Each row is a point. Each copy is the shape, with its points in the same order, stretched, turned, moved and blurred by noise. Some copies are also mirrored. Which?
In the rows, 128 means zero.

Shape:
[[110  82]
 [155 132]
 [101 121]
 [186 127]
 [ 85 161]
 [114 112]]
Copy 1, 6 rows:
[[186 116]
 [106 103]
 [152 145]
 [ 88  72]
 [130 188]
 [155 133]]
Copy 1 is: mirrored
Copy 2, 6 rows:
[[123 169]
 [165 135]
 [120 134]
 [184 140]
 [117  97]
 [130 143]]
Copy 2 is: mirrored

Shape (8 x 3):
[[207 117 127]
 [159 179 150]
 [128 136 147]
 [110 120  92]
 [121 140 112]
 [117 138  91]
 [189 114 147]
 [120 110 154]]
Copy 1, 8 rows:
[[ 70 113 155]
 [145  92 190]
 [134 115 128]
 [127 159 127]
 [142 144 152]
 [135 156 151]
 [ 75  98 132]
 [125 109  95]]
Copy 1 is: mirrored
Copy 2 (8 x 3):
[[ 75  64  89]
 [173 123  75]
 [155 137 127]
 [103 180 133]
 [133 166 117]
 [112 181 118]
 [103  69 110]
 [144 128 157]]
Copy 2 is: only turned

Shape:
[[113 112 116  60]
 [ 82 117 154 151]
 [184 106 156 117]
 [ 82 126 135  84]
 [154 118 150 167]
 [131 120 120 154]
 [ 65  92 145 101]
 [140  79 164 134]
 [152 107 110  94]
 [149 130 122 101]]
Copy 1 (10 x 4):
[[ 99 119 155  62]
 [ 98 106 189 160]
 [148 178 102 132]
 [ 71 110 179  94]
 [146 145 123 171]
 [147 116 134 146]
 [ 96 106 216 106]
 [147 159 163 140]
 [142 131 119  88]
 [121 137 114 103]]
Copy 1 is: only turned
Copy 2:
[[151  86 128  65]
 [117  83 143 154]
 [121 152 104  82]
 [132  76 156  99]
 [128 139 110 131]
 [145 115 125 136]
 [115  57 130 123]
 [102 103  90 127]
 [152 115 112  89]
 [151 130 127  86]]
Copy 2 is: mirrored
Copy 3, 10 rows:
[[173 115 142 185]
 [122  87  88 126]
 [148 176  92 121]
 [167  83 133 164]
 [111 158  86 103]
 [105 144 111 128]
 [151  72  91 178]
 [134 138  57 141]
 [145 158 129 165]
 [150 149 138 139]]
Copy 3 is: mirrored

Shape (10 x 6):
[[141 164 190 154 126 145]
 [169 154 144 113 138 135]
 [ 86  96 110 124 106 145]
 [ 88  92 102 128 140  50]
 [106 113 184 107 149 153]
 [147 156 122 109 125 135]
 [156 142 106 123 131 152]
 [151 130 131 145 147 159]
 [172 122 104 116 110 136]
 [106 148 110 152 125 135]]
Copy 1 (10 x 6):
[[146  88 103 107 128 167]
 [134 123  78  99 161 136]
 [150 138 173 143  81  87]
 [ 95 152 121 147   7  89]
 [128 133 119  63  76 144]
 [146 147  97 130 153 124]
 [133 131 114 128 170 116]
 [111  99 121 110 149 135]
 [149 107 113 116 171  89]
 [134 136 141 170 111 135]]
Copy 1 is: mirrored
Copy 2 (10 x 6):
[[121 142 120 212 138 125]
 [ 99 153 115 162  96 129]
 [129 138 122  87 178 111]
 [107  96 200  78 145 155]
 [117 147 109 160 167 171]
 [100 162 126 134 109 114]
 [128 163 111 124 102 107]
 [154 150 111 143 114 121]
 [112 135 105 118  97  97]
 [142 152 149 122 139 107]]
Copy 2 is: only turned

Shape:
[[ 84 154 116 145  98 133 127  88]
 [ 86 141 135 109 111 144 137 100]
 [130 139 129  86 156 177 145  64]
 [131 158 112 136 148 131 129  86]
 [ 88 143  96 188  79 119 178 200]
 [140 146 103 119 111 127 138  84]
 [138 151 140 114  85 100 164 181]
 [154  65 105 119 151 133  83 122]
 [153 126 144 120 122 134 183  97]
 [143 133 166 129 149 163 124  78]
 [116  73 128 138 177 108 124 111]
 [121  82 120 122 177 106 100 186]]
Copy 1, 12 rows:
[[104 116 120 123 164 110  92  91]
 [114 147 137 121 139 126  90 101]
 [120 198 141 118 111  97 130 137]
 [115 135 132 145 132  93 130 114]
 [128  74  93 144 163 212 113  62]
 [119 128 102 126 122 100 113 127]
 [139 112 115 168  99 184  94 107]
 [211 104 143 138 138 119 130 188]
 [114 143 123 127  95 146 129 147]
 [121 165 162 147 135 120 127 153]
 [170  93 175 126 130 117 136 150]
 [213  96 176 166 126 146 130 135]]
Copy 1 is: mirrored
Copy 2:
[[162 111 171 121 178 109 146 123]
 [149  80 168 137 156 112 149 113]
 [124  52 162 118 137 144 160  59]
 [125 129 155 117 163 162 143  93]
 [180 148  83 124 152 108 106 196]
 [119 113 152 118 171 119 130  85]
 [136 141  82 157 133  96 141 134]
 [ 80 133 214 146  99 135  91 130]
 [162 102 110 149 144 143 126  63]
 [145 126 165 129 119 159 177  64]
 [127 110 191 172 127 177 103 119]
 [ 87 132 176 170  95 151 101 183]]
Copy 2 is: mirrored

Shape (13 x 9):
[[134 137 135 151 162  63 156 137 148]
 [118 113 158 129 175 102 150 139 118]
 [121 160 171 119 139 145 126 133 186]
 [121  73 183 158 122 119 133 132 125]
 [164 153 116 133 123 129 130 124 129]
 [ 92 145 109  53  74 175 110  94 135]
 [128 150 118 143 100 151 151  99  65]
 [150  87 108 113 145 132 112  99 110]
 [126 108 134 150  91  82 117 151 130]
 [145  98 143  91 144  96 113  64 193]
 [103 172 161 140 149 120 121 126 125]
 [105 141 103 157  98 157 113 111 133]
 [150 104 152 164 133  70  96 124 132]]
Copy 1 (13 x 9):
[[ 94 106  68 115 163 125  94  98 127]
 [118 125  91 154 150 157 114 129 154]
 [150 172  90 122  83 134 112  82 137]
 [181  96 143 191 157 142  96 126 141]
 [110  96 121 112 107 125 139 133 112]
 [165 196 128 121  54 110 130 185 114]
 [132 120 198 123 142 144 160 186 139]
 [107  76 122 179 107 115 113 169 137]
 [149  97 109 149 165 116 111 125  76]
 [113 107  77 134  55  85  16 123 142]
 [100 185 119 134 132 154 125 115 127]
 [137 150 156 161 130  86 147 132 114]
 [ 95  77 113 162 151 121  78 117  93]]
Copy 1 is: only turned
Copy 2:
[[152  92  79 171 132 159 128 157 113]
 [149  96 124 137 137 148 135 141 136]
 [116 127 114 136  68 153 166 158 159]
 [104  87 152 118 154  89 170 133 123]
 [117 153 115 142 123 141 130 162 122]
 [133 183 105  75  84  89 139 174 169]
 [122 165  94 132 152  90  87 156 148]
 [148 154 146  97 159 130 153 109 105]
 [122  99 124 137 121  96 136 167  80]
 [152 140 104 122 124 145 230 120 132]
 [141 120 107 165  92 134 117 159 163]
 [106 146  88 119 105  89  85 134 120]
 [134  99 144 162 128 117 174 131  82]]
Copy 2 is: only turned
Copy 3, 13 rows:
[[ 93 103 140 104 103 152 161  91  67]
 [ 80 117 159 108 108 145 130  97 116]
 [100  97 142  96 189 173 150 127 118]
 [ 95 116 138 104 167  80 118  88 144]
 [115  97 107 149 137 139 130 125 122]
 [139 168  89 146 200 145  97 192 173]
 [102 143  73 168 130 124 107 113 175]
 [105 125 142 156 118 102 122 144 130]
 [134 129 106 126 169  91  90  93 111]
 [ 70 105 151 101 147 126 197 179  66]
 [ 82 127 127 129 158 178 133  95 120]
 [148 151  94 158 188 124 128 114 160]
 [ 88 106 136 132 151  98 129  89  77]]
Copy 3 is: only turned
Copy 4, 13 rows:
[[ 32 114 183 118 121 141 121 188 154]
 [105 133 180 127 128  83 111 172 155]
 [108 157 116 111 197 125 148 196 122]
 [146 115 140 142 118  95 149 163 190]
 [ 99 119 137 163 153 138 125 143 106]
 [199 164  99  94 187 108 118 100 105]
 [159  71 168 164 155  63 140 114 111]
 [163 167 168 169 100 124 100 112 140]
 [ 85 109 111 121  99 139 138 167 160]
 [108 216 162 117 157 186 117 145 192]
 [ 97 127 155 114 165  78 161 173 118]
 [168 119 128 130 133 101 166 146  90]
 [ 72 138 148 155  97 143 150 167 181]]
Copy 4 is: only turned

Shape, 15 rows:
[[155 101  96 118 159 136 153 134 165  60 123]
 [145  95 110 121  93 111 118  85 160 138 144]
 [159 140 142 137 129 159 165 131 160 106 129]
 [161 187 109 157 107 101 118 143 130 115 122]
 [119  97 104 108  90 108 137 142 169 130 134]
 [107 144 116 196 100 143 147 136 112 162 132]
 [128 153 159 126  94 108  87 127  27 162 139]
 [153  98 113 112 114 125 160 114 135 138  98]
 [152 133 101 108 106 139  73 141 146 142 133]
 [142 178 111 124 134 103 153 149 103 161 141]
 [157 124 120 140 218 112 163 142 165 145  86]
 [154 110  97 130 108 115 140 146 121 116 122]
 [156 101 112 164 100 219 113 112 133 157 114]
 [123 107 149 128  87 135 119 106 124 116  81]
 [108 140  91 130  93 150 153  86 165 118 116]]
Copy 1:
[[117 123 113  91  85 175 184 153  80 113 138]
 [ 89 183  93 145  97  99 166 126 106 140 149]
 [139 136  86 109  97 146 156 130 131 148 100]
 [ 83  87  75 123 144 146 105  85 135 144 137]
 [105 178 118 141  96 152 161 124 144 108 164]
 [108 163 111 127 170 144  61 143 163 175 122]
 [ 85 126 151 128 186  66  80  60 133 160  65]
 [ 86 166 131 152  91 131 168 140 121 148  97]
 [ 87 146  70 141 108 134 124 105 106  91 112]
 [ 69 119 126  87 126 115  96 119 182 144 103]
 [ 98 110 164  79  35 128 121 173 109 149  91]
 [ 77 144 122 125 120 166 146 115 114 138 122]
 [115 197  56 167 130 149 109 156  92 147  52]
 [133 145 125 194 132 121 149 110  99 144 101]
 [111 165  70 166 136 127 141 175 144 129 147]]
Copy 1 is: mirrored
Copy 2:
[[101 194  87 154  67 122  54 125 110 125  90]
 [ 91 110 123 130 124 173  96 123  88 119 138]
 [103 173  88 127 136 125  99 155 124 124 101]
 [115 157  72 162 156 158 147 111 165 118 174]
 [133 159 128 143  98 147 111 132  72 137 162]
 [138 104  90 144 177 141 213 158 143 168 130]
 [103  90 190 128 172 102 232  78 137  80 182]
 [120 176 152 152 120 153 120 117 103 122 104]
 [135 127  99 107 106 141 120 102 112 108 168]
 [123 169 137 136 146 162 191 155 155 111 163]
 [164 143 127 137  92 203 102 183 193 135  79]
 [106 174 122 162 105 137 147  96 114 125 134]
 [126 121  73 104 148 130 164 119 103 124  73]
 [144 118 136 146 150 113 105  88  80 100 126]
 [137 141  69 155 155 149 106 169  72 115 126]]
Copy 2 is: mirrored

Shape:
[[128 109  89 105 133 146 100 117 113  78 135 128]
 [ 78 157  39 111  96 158 203  88 107 107 125 136]
 [127 139  92 121 140  92 117 104 169  87 174 172]
 [156 105 160 185 103 151 147 184 146 120 138 114]
 [151 128 154 116 113 169 103 111 116 129 187 151]
 [151 114 139  99 223  93 144 127 129 118 138 148]
 [107 112 109 106  96 143 153 112 177 128 128 135]
 [158 129 164 139 105 100 122  87 113 107 118 117]
 [151 103 128  95  88 110 111  91 133 105 130 111]
 [144 105 135 113  92 104 112 125 111 115 154 195]
 [ 82 100 152 132 104 133 197 146 113 132 156 132]
 [148 143  79 175  89 120 107 112 118 102 223 117]
 [114 215 121 101 136 116 114 135 149 133 119 114]
 [133 104 149 196 157  94 111 142 112 135 141 123]
 [119 129 161 120  88 114 102 105 123 130 158 140]
 [144 124 159 161 213 119 135  85 120 119 163 123]
 [132 133 136 157  91 110 118  85 121 131 122 144]
 [122 125 160 136 155 115 111 188 128  49 118 122]]
Copy 1 (18 x 12):
[[119 142 109  97 154 105 143 137 118 110 161 141]
 [157  84  74 116  95 130 117 159  89 150 186 104]
 [ 90 131 129  90 167  93 128 122 106 183 154 117]
 [161 119 188 149 173 120 116  92 127 105 119 121]
 [119 144 127 103 125 116 101 106 157 125  94 131]
 [ 93 138 110 154 179 122 148 122 157 184 141 176]
 [140 111 142  99 128 120 144 119 147 143 169 118]
 [100  97 140 135 142  87 155 118 139 118  92 122]
 [110 116 141 101 124  84 160 110 145 111 136 142]
 [ 95 143 121 124 137  88 121  71 135 137 139  95]
 [146  97 134 153 116 173 137  87 126 140 132 115]
 [107 117 151  95 137  99  70 117  72 119 118 130]
 [114 150 148 144 107 101 143 202 128 157 126 133]
 [ 87 113 166 165 192 135 109 110 123 117 115 130]
 [ 95 128 145 118 117 115 137 108 142 123 101 106]
 [ 90 103 122 140 186 143 126 132 151 166  84 161]
 [100  95 142 130 142 101 125 119 138 123 116  90]
 [123 161 151 150 192 118 184 130 100 126 124 130]]
Copy 1 is: only turned
Copy 2, 18 rows:
[[132 132 150 136 106  96 147 133  83 130 130 118]
 [136 168 179 152 170  54 118 242 128 166  52  66]
 [154 112 179 172 146 153 176 117 113 146 153 121]
 [116 145  70 132 176 142 127 118 128  62 116 154]
 [128  39 141 119 139  95 174 134 108 118 121 142]
 [ 86 120 124 145  86 166 151 127 126 139 168 118]
 [154 117 148 119 152 124 106 151 129 162 111 101]
 [118 120 151 114 144 164 123 154  81 133 131 145]
 [152  95 150 124 111 140 109 145  83 149 117 137]
 [165  85 178 131 119 157 183 152  99 102  86 114]
 [148 133  86 141 191 132 148 211 129 106  92  95]
 [139  82 120 212 186  98 188 117  83  95 104 162]
 [115 158 137 106 116 130 124 152 148 227 135 170]
 [ 86 146  94 150 171 173 173  94  85  92 142 136]
 [153  82 145 114 154 148 164 150  94 149 121 141]
 [ 59 101 122 149 164 147 166 115  95 125 192 126]
 [124 118 177 117 169 148 143 145  89 138 107 121]
 [130 211  92 122 125 165 155 134 104  95 184 158]]
Copy 2 is: only turned
Copy 3:
[[ 85 112 153 117 122 127 163 117 180 106 159 120]
 [141 141 129 158 177 174 175  53 150  89 213 204]
 [117 119 132 147 170 125 195 128 157  50 117 101]
 [146 158 123 128 168 138 123 180  97 186 166  54]
 [126 111 107 115 152 138 115  93 153 161  78 113]
 [ 95  69 165 165 120  86 160 170 148 116  94 151]
 [177 151 151 127 167 116 138  96 116  67 153 132]
 [112 111  75 174 121 119 104  90  88 138 125  84]
 [132 103 120 147 119 113  93  96 126  86 133  90]
 [163  92  86 123 124 115 183 107 148  95 103  78]
 [210 162 149 171 141 171 145 121  98 167 142 136]
 [113 139 107 184 188 183 130 134 180 143 144  47]
 [ 80 172  72 122 138 130 128 159 131  95 139 153]
 [111 155 115 189 135 111 158 181 127 184 130  53]
 [150 146  87 147 125 133 123  97 120 126  93  89]
 [ 77 108 149 211 152 114 132 127 127 180  90 129]
 [134 142  66 162 141 117 145  78 112 127 136  84]
 [ 78 149 140 111 104 139 172 208 119 151 152  88]]
Copy 3 is: only turned

Shape (17 x 12):
[[149 117 118 120 134 148 174 156 104 164 124 169]
 [157  91 228 139 109 148 113 134 111 109 103 108]
 [126 114  98 157 114 146 135 133 127 128 145 158]
 [158 134 126 167 103 133 171 124 122 173 122 108]
 [128 125 190 191 141 140 168 133 139 148 206 161]
 [146 106 134 109 132  24 153 140 104 141 113  64]
 [137  99 124 109 129 112 175 128 193 134 153 168]
 [ 82 145 111 116  95 150 105 148 107 162 118  74]
 [139 150 106 106 126 110 145 119 110 145 139 154]
 [158 129 121  98 144 116 125 139 147  68 117 173]
 [156 117 119 149 127 149 121 146 130 167 246 167]
 [ 73 151 115  99 140 129 163  82 134 110 149 160]
 [149 130 127  96  92  95 178 124 122 170 129 156]
 [152 104 119 119 142 125  60 138 110 173 108 173]
 [127 154 241 138 110 141 128 149 112 165 101 159]
 [149 126 101 118 129 146 152 127 111 176 143 137]
 [165 116 141 115 128 139 133 142 162 162 111  99]]
Copy 1:
[[149 134  94 118 128 104  80 112 105 137 119 125]
 [ 57 141 123 124 113 106 140 119  94 155 152 105]
 [133 138 117 109 117 153  89 111 114 167 101 145]
 [168 114  89 120  64 117 114 105 106 137  92 101]
 [108 160 118 149  77 113  88 179 108 167 113 102]
 [ 99 119 123 126  75  40 195 174 172  75 141 167]
 [105 187  81 128 125 166 106 163 116  94  91 134]
 [151  72 179  60 135 139 127 103 138 103 135  87]
 [145 119 125 130 126 117 102 124 126 118 127 154]
 [117 175  90 156 162 149 126 138  82 123 162 183]
 [111 153 108 118  91 156  63 164 144 158 166 166]
 [131 110 138 162 162 146 109 154 128 128  94 110]
 [122 106 114 114 105 120  94 127 102  87 103 118]
 [ 73 160 147 115 113 139 107  72 136 131 174 176]
 [100 128 175 121 121  98  95 109  74 116 147  68]
 [147 120 106 115 109 127  88 115 129 123 124 130]
 [138 165  79 112 103 146 129 111 118  87 147 117]]
Copy 1 is: only turned
Copy 2:
[[122 162 165 168 148 119 157 130  95 105 152 150]
 [182  87 149 122 142 121 226  81 128 146 152 154]
 [105 116 170 131 153 132 102 128 139 131 117 138]
 [ 79 141 148 122 136 119 166  84 109 149 167 136]
 [ 86 114 144 119 121  89 131 175 150 209 123 198]
 [168 187 122  44 102 177 193 125 102 127 205  95]
 [101 128 128 133 106  81  93 175 145 129 188 156]
 [135 128 111 162 120 186 133  68 160 132 121 133]
 [136 170 129 135 166 119 116 138 100 117 141 143]
 [171 131 147 105 173 107 105 143 123  76 149 156]
 [101 115 171 149 135 127  71 200 106 206 130 190]
 [112 131  71 146 179 112  88 176 170 118 114 146]
 [139 182 138 150 139  93 144 121 101 127 185 125]
 [156 139 164 149 126 134 136 104  55  95  90 112]
 [170 153 128 166 120  73 208  55 123 149 110 184]
 [101 149 140 166 151 132 133 139  90 124 148 140]
 [110 123 120 136 101 120 161 101  98 121 180 154]]
Copy 2 is: mirrored
